Each row is a point. Each table stands for the endless flat space through its points: a line for two points, a plane for three, and so on. Write the one point that lies in both, or say that there is none.
(in the rows, 128 means zero)

First (2 x 4)
[[141 122 137 126]
 [161 114 151 122]]
Second (3 x 4)
[[158 145  92 134]
 [145 144 110 136]
 [147 123 108 123]]
They share: [131 126 130 128]

First (3 x 6)
[[112 140 124  89 154 130]
 [145 139 104  91 144 132]
 [151 132 109  95 134 121]]
Second (3 x 6)
[[132 133 129  88 119  95]
 [159 127  96  91 152 119]
 [168 123  88  85 156 127]]
They share: no point

First (3 x 9)
[[100 172 117  84 110 130 135 140 180]
 [129 174 101 108 120 122 123 150 191]
 [122 176 105 102 112 120 121 146 198]]
Second (2 x 9)
[[ 95 140 103 104 120 157 123 123 189]
 [140 185 113  94 125 112 148 163 139]]
They share: no point

First (2 x 11)
[[139 146 168 154  99 135  97 123 125 126 150]
 [136 136 172 147  90 125  93 121 130 128 146]]
Second (2 x 11)
[[155 164 170 178 107 133 117 105 111 134 154]
 [160 163 175 183 102 122 123  94 109 140 152]]
They share: [145 166 160 168 117 155 105 127 115 122 158]

First (3 x 12)
[[ 97  83 111 127 144  80  98 165 131 144 123 166]
 [ 73  87 111  87 164  96 138 137 111 200 135 146]
 [ 91  96  99 117 149  99 108 134 114 170 135 134]]
Second (2 x 12)
[[ 69  94 112 110 170  74 109 158 113 196 131 112]
 [ 89  92 108 116 152  86 109 150 113 178 129 128]]
They share: no point

First (4 x 18)
[[140 128  57 152  88 107 155 158 213 146 191 132  50 180 148 130 158  98]
 [110 150 119 185  86 140 157 119 168 168 140 110  96 130 117 157 116 124]
 [121 134 104 171  91 133 159 116 165 164 153 120  93 142 127 149 114 118]
 [133 134  65 156  85 118 156 155 207 143 183 123  54 172 148 128 153 100]]
Second (2 x 18)
[[125 121 103 156 113 128 170  96 190 156 161 140  82 138 146 134 111 116]
 [125 117  99 152 105 123 161 100 180 158 165 131  84 144 139 135 112 112]]
They share: no point

First (2 x 20)
[[160 109 140 117 172 132 135 172 108 167 109 160  98 130  90 157 116  91
  168 119]
 [188  69 112 121 140 160 167 136 148 163 113 184  82 102  82 141 120  75
  132 139]]
Second (2 x 20)
[[159 107 136 145 199 123 171 169 138 178 144 127  74 116 101 155 113  95
  133 114]
 [159 107 130 129 181 135 151 163 130 168 124 147  86 122  91 149 119  95
  145 116]]
They share: no point

First (2 x 24)
[[138  81  93 168  77 181  82 139 153 134 119  81 126 147 182  88  72  90
   56 156 125 136 168 200]
 [166 125 113 136 113 161 118 179 161  94 119  89 102 123 146 120 116 110
  100 152  85 160 160 160]]
Second (3 x 24)
[[168 105 111 174 122 193  88 184 150 104  95  78 108 123 149 106  75  99
  110 165  62 178 180 200]
 [188  91 105 188 120 177  88 170 142  90  75  94 128 133 133 112  97 103
  110 163  42 176 190 218]
 [160 116 102 121  85 131 130 147 164  97 133 104 118 140 153 121 146 113
   68 140 118 129 149 149]]
They share: [159 114 108 144 104 166 109 169 159 104 119  87 108 129 155 112 105 105
  89 153  95 154 162 170]

First (2 x 24)
[[155 126 127 136  99 175 116 108 149 142 113  69 142 100 118  81 121 105
  100 148 166 149 129 129]
 [151  90 151 112  95 147 132 148 113 170 149 105 126 120 106 101 121  77
  132 164 142 137  89 157]]
Second (3 x 24)
[[148 129 155 138  97 167 110 116 124 145 120  79 136 128 104  85 144  93
  137 151 129 127 103 166]
 [141 129 163 133 100 166 100 111 134 135 114  66 132 132 106  85 164  97
  147 145 113 124  97 171]
 [130 109 161 122  99 155 108 120 146 139 110  69 128 118 110  85 166  93
  137 135 119 139 103 160]]
They share: no point
